Rows are points. The window is the flat piece filled in between its corners: a triangle in 3 columns, a solid with four corners in 4, and so on. A path goes straight from each point to the next, and from the last back to the first. List the points from which the path goes on through the window.
In the rows, 128 means zero.

Window, 3 rows:
[[127  67 138]
 [166 119 122]
 [ 70 170  99]]
Path:
(1): [110  87 158]
(2): [129  84 105]
(3): [134  46 101]
(4): [ 93  84 155]
(5): [ 74 125 148]
(6): [ 94 111 104]
(7): [111  66 111]
(8): [ 97 103 181]
Through the window after points: 1

Window (4 x 4):
[[ 97 160  69 133]
 [158 124 137 138]
 [174  57 132  98]
 [ 95 153 159 145]]
Path:
(1): [139 104 129 154]
(2): [177 158 150  97]
(3): [ 93 159 100  68]
(4): [124 115 105 163]
(5): [143  90  95 153]
(6): [170  75 147  81]
(7): [169  79 139  92]
(8): [159  68 116 140]
(9): [133  54 117 151]
(10): [180  83 136  84]
(11): [113 185  87 102]
(12): [ 95 113  70 164]
(13): [164  57 145 159]
(14): [154  93 149  93]
(15): [ 96 125 133  69]
(16): [145 121  64 190]
Through the window after points: 1, 5, 7, 9, 11

Window (8 x 8):
[[108 128  99 158 133 129  90 126]
 [154 146 134 123 164 140 132 129]
 [128  95 109 154 109 117 123 113]
 [129 181 136 112 135 118 135 100]
 [179 163 130  75 151  97 104 124]
 [108 115  98 154 122  94 131 160]
 [157  99  80   7 137 150 112 158]
 [ 85 100 150 172 114 122 104 144]]
Path:
(1): [138 120 114 155 110 135 100 130]
(2): [136 159 130 119 107 120 132 114]
(3): [131 164 125  98 175 115 115 112]
(4): [124 129 122 110 152  98 135 116]
(5): [151 136 115 173 121 168 108 179]
(6): [143 126 105 104 115 133 119 140]
(7): [121 122 108  90 165 116 102 110]
(8): [ 99  95 115 112 147  85 135 117]
(9): [140 155 119 145 110 135  90 140]
(10): [125 139 103 122  96 135 125 165]
(11): [117  66 119 130 168 119 115  89]
(12): [110 114 130 122 149 112 133 129]
Through the window after points: 2, 4, 6, 12

Window:
[[131 112 110 160  52 124 135 149 140]
 [138 121 143 108 138  76 151 175  96]
 [148 142  93 157 153 100 136  52 139]
 [ 67 121 189  82 125 126 136 115 145]
 [  7  97 192  63 173 154 112 224  43]
 [173  68  87 171 130 112 117 209 190]
 [102 182 130 165 138 111 155 118 171]
 [149  87  76 142 132 119 202 134 150]
 [173 173  87  67 204 143 136 159 113]]
Path:
(1): [197 143 169 153 145 114 164 130 144]
(2): [124 111  55 125 119  92 131 163 158]
(3): [139 121  67 115 149  91 142 154 154]
(4): [168 125 151 192 140 163 149 186 127]
(5): [143 146 174 152 165 163 156  99 142]
(6): [116 141  90 128 140  91 132 119 139]
(7): [ 90 112  94 112 151  84 135 146 163]
(8): [103 132 176 106 162 147 140 146 109]
(9): [130 121 150 186 119 125 167 127 118]
(10): [115  97  71 105  92 100 105 140 167]
(11): [124 160  80  92  87  55 139 186 164]
(12): [168  74 134 189 161 164 170  98 132]
Through the window after points: 5

Window, 11 rows:
[[138 135 201 108 138 102  81  73 118 126  59]
 [163 106  97 144 154 144 111 130 127 145 167]
 [154 141  46 127 179  70 136 103 128  84  94]
 [151  73  72  94 140  76 165  90 115 127  97]
 [164 145 120 206 102 147 176  77 142 132 162]
 [194 161 190  96  97 208 130  96 161 143  73]
 [161 130 111 172 184 121 203 130  83 120 160]
 [218 117 147  97 109  67  86 111 111 115  39]
 [144 170 140 106  84 122 105 112  90 151  68]
 [125 124  97 237 155 152 204 161 163 169 150]
 [116 123 106 188 104 144 205 176 170  92 186]]
Path:
(1): [153 154 131 116 147  78 161 136 134 130 116]
(2): [157  90  69 166 109 154 113  86 115 103  98]
(3): [174 143 140 181 133 192 143 104 122  76  48]
(4): [136 125 160  93 118  85 125 101 143 162 136]
(5): [169 159 168 150 160 106 167 103 179 186 123]
(6): [123 101  86 175 115 157 140 143  85  95 102]
(7): [173 119  87 145 147 133 132 112 105  80  96]
(8): [138 145 168 107 128  84 149 142 137 200 116]
(9): [167 166 137 116 153  98 153 110 136 125 135]
(10): [175 103 108 146  92 122 113  89  97 110  75]
(11): [110  77 127 131 124 180 150  92  83  49 101]
(12): [213 181 133 128 132  73 140 110 135 182 116]
Through the window after points: 1, 3, 5

Window (12 x 12):
[[ 85 150 111 125 130 113 157 105 129 145 102 126]
 [107 130 149 123 153  76  53 200   7 158 172 127]
 [117  73 180 151 192 171  81  94 109  96 203  81]
 [161  92 109  91 169  88 125 131 160  96 114 118]
 [101 121 122 142 110  76  99 100 141 178  64  69]
 [107 120 157  96 161 109 107 138 174 126 111 128]
 [134  83 146 111 145 120 100 141 104 154 119 147]
 [180 228 137 157  86 164 161  85 130 133 161 169]
 [112  79 122  89 132 152  44  92 146  99 117 127]
 [108 111 142 124  88  83 136 122 128 145 131  85]
 [ 91 133 143 122 129 173 111 137 128  90  52 121]
 [113 105 114 159 123 119 100 130 159 140 139 117]]
Path:
(1): [115 100 133  96 141 133 115 125 122 128 123  66]
(2): [122 110 124 105 125 145 101 115 152 167 130  72]
(3): [110 111 146 127 143 117  98 113 128  97 129 143]
(4): [107 143 144 144 119  98 106 119 100 103 116 153]
(5): [128  84 116  95 181 173  80 127 157 170 138  80]
(6): [ 93 115 121  82 124 153 149 130 145 173 114  88]
(7): [128 110 160 145 146  94  65 119 129  83 117 140]
(8): [117 125 159 138 138 111  73 104 138 110 119 183]
Through the window after points: 2, 6

Window, 14 rows:
[[155  98 135  94 114 150 151 182 114 119 157 125 119 112]
 [ 82 142 154 128  87 135 141  87 122  85 112 109  94 200]
 [142 116 189 177 101 122  77  85 146 142 163 146 145 143]
 [249 162 116 122 108 108 173 142 131 110 135 134  87 141]
 [129 157 174 132 126 185 166 115  86 134  96 148 138 138]
 [160  74 114 153 114 175  92 155 140 160 117 169  95  32]
 [112 113 118  74  98 165 135  88 182 118 164 133  89 140]
 [126 136 110  80  72 123 153 170  73 150 176 125 130  80]
 [105 104 153 120 149  33  98 149 123 135 105  97 137  82]
 [107 132 118 132  95 118 190 175 114 226 142 142 127 177]
 [129 163 142 199 115 138  61 171 155 190 130 139 166  97]
 [160 131 140 129  79 113  78 124 115 169 150 180 166 185]
 [ 99 140 147 129 159 163  90 124  80 143 210 142 127 135]
 [117 137 177 116 148  95 131 146 112  74 141 154 102  88]]
Path:
(1): [140 169 196  92 107 129  93 114 134 179 121 135  85 102]
(2): [119 102 106 149 111 143 156 134 112  95 163 133 141 173]
(3): [ 60 117  84 119 129 127 116 125 149  79 151 118 177 101]
(4): [156 131 179 107 119 128 123 128 112 161 156 145  74 133]
(5): [154 112 210 142  51 171 101 195 174 153 130  65  71 149]
(6): [124 138 114 126 122 106 133 112 115 133 134 162 145 110]
(7): [132  98 129 167 109 154 151  99  89 133 148 167 144 123]
(8): [145 203 193  93 113 123  77 178 161 163 113 104 121 139]
(9): [126  83 196  98  99 163  71 132 103 150 162 119  47 130]
(10): [120 165 109 147 125  99 173 124 137 110 124 130 166 123]
(11): [ 75 153  74 123 134 124 161 182 115  89 185 121 183 133]
(12): [161 116 203 118 102 146 104  94 100 174 106 144  60 134]
Through the window after points: 1, 3, 7

Window, 14 rows:
[[113 128 133  64 150 150  99 150 183 113 128 133 195  69]
 [170 180  81 152 178 111 147 103 207 126  98  85  46 102]
 [149  68 153 174 165 166 121 147 171 118  86 120 163 147]
 [ 41 137  99 191 160  58 131 188  64 139 107 161 173 137]
 [183  69 116 119 170  93 165 131  77 166 137  45  74 115]
 [121 103 185  72 130 110 141 117 147 116 146 144 122 129]
 [112  73 164 136 217 225 169  98 105  80 118  97 210 143]
 [200 175 135  72 105 126  69 219  69 190 129 235 127 148]
 [174  94 124 131 179  52 128 127 110  76 179 115 131  64]
 [142 139 102 162 107 121 160  88 105  84 111  38 125 183]
 [134  88 129 124 165 161  69 145  63 140  56 171 150 100]
 [ 81 125 124 129 169 148  78 174 135 102 153 141 132 121]
 [132 160 152 136  98 126 161 148 138  78 131  93 114  79]
 [114 122  87 134 125 172 115 135 117 141 154 186 155 102]]
Path:
(1): [130 130 111 124 160 111 149 148 148  88 106 135 115 128]
(2): [133 161 118 155 142 128  89 110 129 192 138  81 142  80]
(3): [ 87 105 155 169 158 134 103  69 122 157 181 106 185 120]
(4): [172 123  83 110 169 106 155 210  99 100  59 135  88 132]
(5): [162  63 123  80 185 123 219 172  72 109  97 110 112 128]
(6): [162 156 119 168 117 100  33 111 129 199 173  92  98 109]
(7): [146 121 144 147 161 178 107 112 111 126 139 129 154 107]
(8): [138  95 112  96 161 118 144 155 141 108 100 111 123 123]
(9): [160  82 107 110 183 127 157 169 126 119  69 180 108 125]
(10): [ 76 158 125 163 110 165  53 102 112 139 199  92 193 110]
(11): [ 80 138 155 218 147 156  66 116 113 124 181  51 126 126]
(12): [152 126 115 104 144 112 151 145 130 116 115 141 131 129]
(13): [145  93 106  95 156 101 176 167 154 100  80 179 115 113]
(14): [131 128 155 139 154 160  63 107  89 153 141  81 141 110]
(15): [ 92 153 137 179 186 155  81 108  91 140 150 107 158 132]
(16): [151  68 111 107 153 120 161 145 130 101  77 119 121  94]
Through the window after points: 1, 5, 13

Window (14 x 14):
[[ 95  86 154  93 112 111 144  67 147  59 156 111 117 159]
 [108 105 112 141 123 156 153 140 142  98 168 134  56 153]
 [155 119 171  83  79 143 133 135 115 150 126 128 105  81]
 [122  65 143 110 133 106 141 153 171  67 144 147 136 189]
 [145 190 202  91 151 108 148 103 131 150  78 139 138 117]
 [131 123 169 126 122  86  80 105 112 165 124 165  77  77]
 [183  98 123 140 106 137 103 137 175   7 173 117  85 154]
 [104  83 143 112 149 108 139 118 128  64  79 117 105 120]
 [123 124  37 153 137 140 118 122 140 177 102 114 150 162]
 [123 160 150 137 124 100 133 156 124 119 150 121 157  86]
 [178 173 130 113  75  66 174 145 132 139 120 119 100 117]
 [123 186 120  96  87 109 123 142 141 122 103 171 129 103]
 [ 83 134  87 191  91 140 121 135 184 212  80 109 130 131]
 [ 58 126  32 165 114 147  72 166 158 204  90  53 107 211]]
Path:
(1): [115 141  95  94 135 106 124 100 165 219 138  94 114  95]
(2): [104 132 167 173  78 133 137 170 107  73  59 159 126 172]
(3): [130 104 166 160  60 115 163 138  74 128 115 168 132 155]
(4): [116 130  92  98 157 119  87 120 196 131 118  97  88 124]
(5): [119 108 130  88 118 124 124 139 146 118 151 117 101 110]
(6): [161 142 146 166 113 105 129 110 102 109  72 146 130 176]
(7): [101 134 139 120  65 110 109 127  54 136  92 105 131 138]
(8): [150 148 127  95 155 115 141 134 205  94 134 171 104 106]
(9): [119 113  64  78 124 118 188 150 208 101 153  95 108 108]
(10): [129 140 140 155 101 124 107 125 125 141 121 133 112 154]
(11): [132 123 131 136 122 165 118 148  81 120  75 154 141 140]
(12): [131 137 146  91  88  96 140 115 159 123 146 122 101 107]
(13): [138 132 118 101 120 110 129 147 160 136 112 102 122 119]
(14): [112 130 140 181  71 157 174  94  99  96 127 162 118 178]
(15): [ 94 125 151 143  72  89 132 125  80 126 110 113 168 210]
(16): [106 106  44 138 139 152  96 157 196 141 123  98  64 117]
Through the window after points: 11

Window (14 x 14):
[[173 155 111 132  98 127  71 112 133 140 173 178 163 210]
 [ 89  75 178 140 135 211 190  94 100 190 165 104 162  94]
 [171 184 130 111 125  71 111 160 107  92 160 150 179 205]
 [132 132  86 142 166 127  87 139 163  70  68 117 186  99]
 [189 106 154 163 107  99 105 116 122 140 135 123 180 202]
 [184 106 129 134 138 138 129 166 169  68 171 128 188 121]
 [ 93  10 108  85 152 172 125 179 127 123 108  96 177  80]
 [170 111  71 149 163 117 133 148 113  91 134 137 141 132]
 [124 102 144 151 148 108 145 127 172 138 154 155 157 171]
 [112  83 111 130 103 137 133 151 143  61 135  97 140 122]
 [164 111 134 110 126  97 106 124 116  76 130 176 148 110]
 [135  70 131  64  62 140 215  93 116 226 169 109 174 135]
 [145  93 134 124 134 185 133 162 148 121  67 139 146 144]
 [ 92  62  88 143 119 166 163 151 107 104  83 157 206  86]]
Path:
(1): [152 112 159 181 121 121 149 175 153 170 154 123 121  97]
(2): [141 106 106 132 114 131 127 153 133 134 124 119 155 118]
(3): [153  99 135 116 141 149 131 137 125  83 121 148 180 146]
(4): [171 108 100  83 160 160 111 107 127  97  97  99 162 249]
(5): [147 128 128 139 110 100 125 171 132 106 135 168 169 110]
(6): [153 113  95 121 115  92  87 178 161 200 172 107 109 120]
(7): [149  93 156 125 140 174 159 104 113  50 109 152 200 154]
(8): [134  83  92  97 140 143 110 126 121  94 127 144 185 156]
Through the window after points: 8

Window, 14 rows:
[[210 184  71  93 147 117 142 158 158 156 195 109  90 145]
 [101 131 180 193 170  69 109  79  54  39  97 116  78 147]
 [193 168  99  94 118 113 193 154 147 104 100  77 142 139]
 [186 114 141 104  88 155 226 134 115 124  76 171  83 204]
 [143 142  91 112 141 131 185  88 136  96  72 190 119 146]
 [ 56 156 215 134 184 103  90 149  56  67  91 143  80  79]
 [181 111  67  78 116 161 123 167 101 126 148 122 162 139]
 [186 132  99  87  76 155 135 121 158 117 146 103  91  94]
 [ 97 183 104 191 130 137  76 189 166 105 158  86  92 128]
 [112 129  52  75  87 106 167 169 152 169 171  78  94 133]
 [182 112 130 119 125 154 205  98 170 190 110 122 142 168]
 [111 200 180 188  95 104 185  71  55 117  84 162 113 153]
 [156 119 118  76  79  83 124 175 176 127 161 145 142 137]
 [ 93 107 154 156 166 108 131 184  86  33 183 143 112  50]]
Path:
(1): [125 160 117 114 132 135 131 137 134 101 156 115 119 144]
(2): [115 152 133 121 113 120 162 130 123  71 156 131 118 136]
(3): [183 113 120 142 144 132 138 164  76 150  85 137 117 111]
(4): [177 102 115 186 125  87 148 150 135 122 143 132  78  79]
(5): [ 73 204 136  61 108 149 143 128 112 114 119 116 144 199]
(6): [139 157 148  95 106 106 189  83 122  62 116 137 105 198]
(7): [153 129 107 153 136 127 139 165  92 166 102 128 119  69]
(8): [166 138 103 199 144 105 141 113 125  87  82 146  95 121]
(9): [ 88 134 177  63 137 114 155 102  90 100 141 122 118 170]
(10): [ 98 167 129 113 191 146 195 138 137  82 178  90 128 154]
(11): [166 139 114 133 104 122 131 122 111 120 112 130  92 118]
(12): [145 123 117 124 114  73 146 172  79 107 100 128  76  97]
Through the window after points: 2, 4, 8
